Each row is a point. To make a cloud, some directions were put in groups of two or more. Within a group, all points are equally far from the middle, so they leave a hole (a ring in 2 directions, a hollow ball in 3). The other directions are filled evenly. Then the cloud was stretched, turned, moved and blurred a little. How many holes are there, and how many directions does each take, smallest first?
In the rows, zero is written as 128.

Cloud:
[[145  89  62]
 [135 115  42]
 [152 110 157]
 [129 105  49]
 [134 132  37]
 [119 142 162]
 [194 164 131]
 [189 155 136]
 [136  99 163]
 [192 172 126]
 [108 126  49]
 [103  61 106]
 [118  64 138]
 [124 167 136]
 [ 88 128  58]
 [159  91 141]
 [140  70 108]
 [ 91  93  66]
 [111  61 139]
 [ 79 105  64]
 [ 42 145 104]
 [ 36 102  82]]
Holes: 1 (2)

Cloud, 29 rows:
[[109 175 122 103]
 [145 143 205  98]
 [127 151 175  80]
 [ 60 103 119  70]
 [131 196 109 144]
 [196 123 176 102]
 [144 159 167  83]
 [175 134  71 200]
 [195 115 140  93]
 [197 107 184 120]
 [155 179 130 102]
 [199 143 113 105]
 [ 99 148 160  74]
 [171 142 196 100]
 [169 149 181  91]
 [ 84  63 142  69]
 [ 63  94 203  97]
 [110 184 141 205]
 [ 63 121 112  80]
 [ 93  82 100  77]
 [ 76 115  93 191]
 [107  85 133 198]
 [188 138  71 137]
 [145 189 117 119]
 [169 199 104 152]
 [ 68 156 104 179]
 [138  72 122  80]
 [197 179 121 223]
 [170 114  76 114]]
Holes: 2 (2, 2)

Cloud, 51 rows:
[[109 112 102  68 138 102]
 [186 106 149 140  69  81]
 [197 198 159 145 103 103]
 [123  60  76 111 132 138]
 [153 174 142  94  94 152]
 [155 150  72  90 183 171]
 [122  69 193 171 152 123]
 [128 164 111 155 203 123]
 [ 98  58 179 182 190 101]
 [151 123  46  81 174 151]
 [138  96  78 153  87 155]
 [111  81 155 102 130  57]
 [ 87 114  75 182 190 107]
 [197  79 134 153 163 141]
 [165  30  66 140 192 134]
 [110 153 152 107 205 140]
 [119 146 156 127 107  55]
 [153  76  74 185 129 153]
 [110  32 179 121 156  92]
 [188 105  95 194 155 158]
 [112  48 116 195 193 107]
 [146  39  67 148 180  90]
 [128 176 144 113 162 173]
 [104  95 107 109 132 188]
 [147 177 173 216 115 167]
 [152 156 127 141  89 198]
 [119 158  54 189 168 141]
 [ 87  93 102  96 148 175]
 [166 136 106 162 210 182]
 [115  90  58 153 185  81]
 [ 99  98  82 205 215 175]
 [157 106 173  48 151 100]
 [ 86 164 119 112 158 133]
 [145 113 122  94  92  43]
 [117  63  91 208 153 111]
 [119 182 193 151  82 157]
 [176 107 108 157  84 167]
 [117 145  64 182 192 157]
 [104  39 149 201 186 133]
 [154 160 144  62 141 110]
 [130 178 191 157  78 163]
 [ 97 109 113 127 214  76]
 [109  37  73 166 199 161]
 [206 102 111 163 190  98]
 [ 76  71  88 179 110 126]
 [ 70  81 119 142  94 107]
 [104 105 213 135 177 118]
 [151  41 103 146 157  70]
 [151  92 161 125  97 151]
 [127 129  60 213 124 186]
 [170 142 162  92 125  60]]
Holes: 1 (4)

Cloud, 47 rows:
[[143 156 110 196  85 178]
 [ 51 167 164 160 166 150]
 [ 39 151 174 151 136 143]
 [103 157 157 119  75  78]
 [167 136 143 179 159  91]
 [152 144 108  70 161 183]
 [153 136 110  54 143 176]
 [ 59 197 136 153 143 157]
 [131  23 142  97  92 143]
 [ 96  98 135  62 158  94]
 [149 108 148 209  99 185]
 [ 56 194 146 160 110 134]
 [ 39 169 139 132 127 139]
 [104  44 150 155  71 133]
 [122 128 118 192  52 178]
 [107 159 129 117  32 162]
 [209 120 130 109  51 156]
 [ 79 151 141 138  90 230]
 [119  28 150  88 116 133]
 [132 140 169  79 152 113]
 [143 175 190 176 137 164]
 [164 113 136  85 151 222]
 [ 57  60 161 136 121 174]
 [165  72 153 125 104  75]
 [137 157 121  97  40 124]
 [ 74 121 136  99  72 209]
 [154  85  97 108  46 125]
 [137  89 146 172 189 132]
 [142  53  93  83  78 141]
 [ 70 166 128 129  81 200]
 [ 67 186 124 141 129 186]
 [ 83 128 193 133  69 139]
 [171 131 168 203 115 163]
 [117 189 138 169  79 214]
 [111  80 100  71 146  78]
 [104  70 124 177  87 189]
 [127  98 159 130 207 157]
 [175  85  99 101 153 190]
 [156 123 155  97  25 173]
 [ 85  82  87 137  86 148]
 [142 212 143 147 155 131]
 [124  29 127  97  78 161]
 [113  42 145 148  61 142]
 [ 71 135 132 108  73 207]
 [101 166 112 202 109 111]
 [150  91  86  97  90  84]
 [133  98 128 133 164 229]]
Holes: 3 (2, 2, 2)
